Each row is a point. Any point is a mix of the corners, with weights that add up to 1. It lies inside the corners' shape when no weight is negative. Say inside or outside, and name the corners with a negative weight.

Corners:
(1): -2.6,2.2,3.1
(2): -4.3,1.5,-0.9
(3): 7.6,-3.4,1.8
(4): -2.1,4.8,-0.9
Points:
0.3,0.2,2.8 => outside (4)
-0.1,2.1,0.3 => inside
-2.9,2.5,-0.6 => inside
-2.4,0.7,1.9 => outside (4)

Corners:
(1): 3.9,-2.6,-0.4,-7.4
(2): -3.8,-3.9,2.1,1.3
(3): -0.4,-2.0,-0.5,3.1
(4): -4.3,0.6,-1.3,4.2
(5): 0.3,4.7,2.8,2.8
Points:
-0.6,3.1,1.8,2.7 => inside
-1.1,3.1,1.7,1.8 => outside (3)
-0.6,-4.2,-0.5,-2.0 => outside (5)
0.6,1.9,0.0,2.2 => outside (2)

Corners:
(1): 0.0,0.6,-1.4,0.6,-2.3,3.1,1.6,9.0
(2): 2.8,-1.1,1.9,-2.4,-3.4,1.8,-2.8,-3.7
(3): -0.8,-2.1,2.1,-2.4,0.0,-1.3,3.9,-2.1
(4): 0.3,-1.4,3.0,2.2,1.1,-0.1,-12.6,-5.0
(5): 3.1,-0.2,-6.7,1.2,7.2,2.0,-2.4,0.7
(6): -1.3,2.2,-2.7,-0.2,-0.4,1.2,2.9,0.4
(7): -1.5,-1.2,-2.1,-8.9,2.6,-2.6,2.1,-0.3
(8): 3.6,3.5,2.6,1.3,1.6,4.7,-2.5,-2.0
(9): 1.9,2.2,2.1,-2.9,-3.2,-1.7,2.9,-1.3
Points:
1.0,0.0,0.9,-2.4,0.7,-0.7,-1.4,-3.2 => outside (1)
1.9,0.4,-0.6,-0.8,1.8,1.6,-2.2,-1.3 => inside
1.7,0.6,-1.0,0.7,0.0,1.9,-0.8,0.4 => outside (7)
2.1,0.1,0.2,-1.3,-1.2,1.6,-2.3,-1.4 => outside (3)
0.8,-1.0,-1.6,1.0,4.6,1.6,-4.3,2.7 => outside (2, 6, 9)
2.9,0.6,2.6,0.0,-0.3,1.9,-2.3,-2.0 => outside (6, 7)

Corners:
(1): 0.5,3.9,-1.3,-2.3,-4.1,7.2,3.4,-1.3,-0.2
(2): -0.5,0.0,1.8,3.7,2.2,3.4,-1.3,-1.6,-1.4
(3): 0.1,-1.3,2.0,-7.6,2.4,2.1,3.4,-3.9,2.8
(4): -2.8,-1.0,-3.8,-2.9,1.4,4.7,0.0,5.5,-2.0
(5): 5.5,3.6,4.8,0.0,-1.4,-1.8,-8.9,-1.3,-0.2
(6): -2.4,-1.6,0.0,0.7,-1.4,-2.4,-0.5,0.5,-0.2
(7): -1.5,5.1,3.5,2.5,-1.9,7.5,-1.1,-1.9,7.4
(8): 3.6,3.5,2.2,-1.9,-0.4,-2.8,-7.0,-7.7,3.0
(9): 0.5,-2.9,-1.8,2.4,-2.8,2.3,-1.0,1.8,1.3
(10): 1.7,2.6,-3.8,-0.5,-1.3,1.0,4.8,2.3,-0.3
Points:
-0.8,0.0,-2.9,1.6,-3.9,1.5,0.7,4.4,0.1 => outside (2, 3, 8)
-3.3,-0.9,-2.2,1.6,-1.3,2.5,2.3,2.7,0.0 => outside (3, 5, 8)
0.2,2.4,-2.0,-3.3,-1.6,5.2,2.0,-0.5,3.5 => outside (2, 5, 6)
-0.3,3.1,2.2,1.1,-1.5,4.4,-1.4,-1.3,3.9 => inside
0.1,2.2,0.5,-1.8,-1.0,2.4,0.3,-1.2,0.8 => outside (9)
-1.4,0.4,-1.3,-1.3,-1.3,2.1,0.9,4.1,1.7 => outside (1, 2, 8)
0.9,1.1,0.0,-1.5,-0.3,1.5,-1.1,0.6,0.2 => inside
0.0,1.6,0.4,-0.6,-0.4,3.2,-2.1,1.0,0.9 => inside

Corners:
(1): 3.1,-3.0,3.7,1.0,1.5,-2.8,-0.7,-2.0,-3.5,4.1,2.1,-2.3
(2): 1.2,-2.4,1.0,-3.2,-2.5,-2.2,-5.9,3.6,-0.7,-1.6,2.0,-5.3
(3): 0.1,0.7,1.8,2.0,-4.0,5.2,5.3,2.1,-4.0,-2.9,-1.3,-2.0
(4): 0.5,0.6,-1.2,-2.0,0.1,7.1,2.6,5.5,0.8,-2.5,-0.9,4.9
(5): 4.1,-4.2,0.0,6.9,-0.1,2.3,1.9,-3.7,0.7,2.6,2.6,2.2
(6): -0.8,1.8,-2.5,-3.0,-0.9,1.5,4.1,-3.6,-3.9,-0.2,-3.9,0.2
(7): -0.9,-2.7,1.5,-1.6,-0.9,-3.2,-1.0,-0.1,0.8,7.3,-1.7,2.1
(8): 3.1,0.0,3.9,-5.2,-2.4,-9.2,-1.7,0.4,3.4,5.8,-8.0,1.5
(9): 4.2,-2.6,4.3,1.2,-4.9,7.7,-0.3,6.0,-0.9,1.9,-3.0,0.8
(10): -4.9,2.6,1.0,-7.0,3.0,-4.9,-0.3,-0.6,1.7,-1.5,-8.0,-2.4
(11): 2.4,3.0,-2.3,2.5,1.1,-2.6,-3.2,-2.7,1.1,3.6,6.0,-0.7
(12): 3.0,1.4,-3.7,1.0,-3.4,-2.1,1.0,1.8,-1.9,1.5,-3.4,-1.0
(13): 0.2,-3.5,-2.3,-1.9,-0.2,2.0,4.1,-1.0,2.6,2.7,0.9,-1.6
Points:
-0.4,0.8,0.6,-1.2,-1.0,0.0,1.5,0.6,-0.9,-0.3,-2.8,-1.3 => inside
1.4,-0.3,0.1,-0.6,-1.9,0.4,0.1,1.3,0.1,1.2,-1.3,-0.1 => outside (1)
1.3,-0.6,0.3,-1.3,-0.2,-2.2,-0.3,-0.7,0.3,2.9,-1.9,0.3 => outside (3)
-1.0,-0.5,1.0,-2.4,0.2,-2.1,-0.1,0.0,0.5,2.4,-3.1,-0.1 => inside
0.3,-1.4,1.6,-2.2,-1.0,-0.5,0.8,1.2,-1.0,2.0,-2.4,-0.5 => outside (5, 11)
0.9,-2.3,2.3,-1.8,-1.5,2.0,1.1,1.6,-0.3,1.3,-2.3,0.3 => outside (11, 12)

Corners:
(1): -2.7,0.4,2.3,-0.8,-8.4,3.0,-0.1,-3.3,-1.3,-0.5,1.1,-1.9,-2.2,2.1
(2): -6.1,1.5,1.9,4.1,-2.0,-0.7,-1.4,-1.7,4.9,-1.5,-1.5,-5.5,0.3,2.1
(3): -3.4,-2.3,-1.6,-3.6,0.1,-1.0,-1.3,4.9,-2.7,-3.0,3.2,2.2,2.2,-4.0
(4): -2.7,0.0,2.8,2.4,-3.8,2.1,-0.7,-1.4,2.1,2.2,-1.9,-1.0,-4.1,-1.2
(5): -1.4,0.8,-3.3,-2.9,-0.1,-0.1,-1.5,-0.7,-5.8,-2.0,-2.0,1.6,2.4,-6.2
(6): 0.4,1.0,4.3,1.6,0.3,-2.4,-1.4,-1.7,-1.3,3.5,0.2,-4.5,-7.0,3.6
(7): 0.6,-3.4,-0.5,3.2,3.3,6.1,-0.1,1.8,4.7,-6.3,1.5,0.0,0.1,9.9
(8): -2.9,-3.9,-2.0,0.1,4.2,6.1,-5.6,-0.1,6.4,-3.1,0.8,1.0,4.1,6.2
(9): 1.1,1.1,-1.6,6.2,-4.2,-0.7,-0.4,-5.6,2.9,4.2,5.1,0.2,-3.4,1.6
(10): -1.8,3.7,0.6,1.3,-1.2,0.9,-0.7,0.5,0.1,2.8,1.8,-4.5,-0.6,0.7
(11): 2.1,1.0,0.9,-4.6,-0.4,-1.9,0.2,-0.6,0.7,-2.2,3.6,5.3,4.2,-3.7
(12): -3.2,-5.4,-2.9,-6.1,0.5,-0.9,3.2,1.4,-3.5,-0.1,2.3,1.9,2.8,-1.8
(13): 0.2,-4.1,2.1,5.4,3.1,6.4,-2.2,-1.9,-0.1,-2.7,4.0,-1.9,1.4,4.8
(14): -3.4,-3.5,-4.2,-7.5,-1.5,0.3,-1.3,-1.4,-2.7,-2.1,2.0,0.5,-0.7,-7.4
(15): 1.6,-5.5,-4.0,-4.4,0.2,-1.4,0.1,3.5,-1.5,-1.4,1.4,-0.4,4.4,-5.2
Points:
-1.4,-2.2,-0.1,-0.1,-0.6,1.1,-1.2,-0.5,1.2,-1.0,1.9,-0.2,-0.2,1.0 => outside (5, 10)
-0.5,-1.0,0.7,1.0,-0.9,1.8,-1.4,-1.4,0.7,-1.3,1.4,-0.3,-0.7,1.5 => outside (10, 12)
-1.7,-1.0,-1.1,-2.0,-0.9,2.1,-1.0,-0.8,-0.8,-1.8,1.7,1.9,1.5,-0.9 => outside (2, 6, 15)
-1.0,0.8,-0.5,-1.4,-3.8,-1.2,0.0,-0.7,-0.7,0.3,1.0,-1.1,-1.4,-3.3 => outside (8, 12, 13)
-1.3,0.2,0.4,0.6,-1.2,0.4,-1.4,-1.0,0.4,-0.2,0.8,-1.4,-0.6,-0.2 => outside (12)
-1.7,-1.9,-1.6,-2.9,0.5,1.7,-1.5,0.3,0.9,-2.5,0.3,-0.3,2.1,0.8 => outside (3, 4, 9, 13)
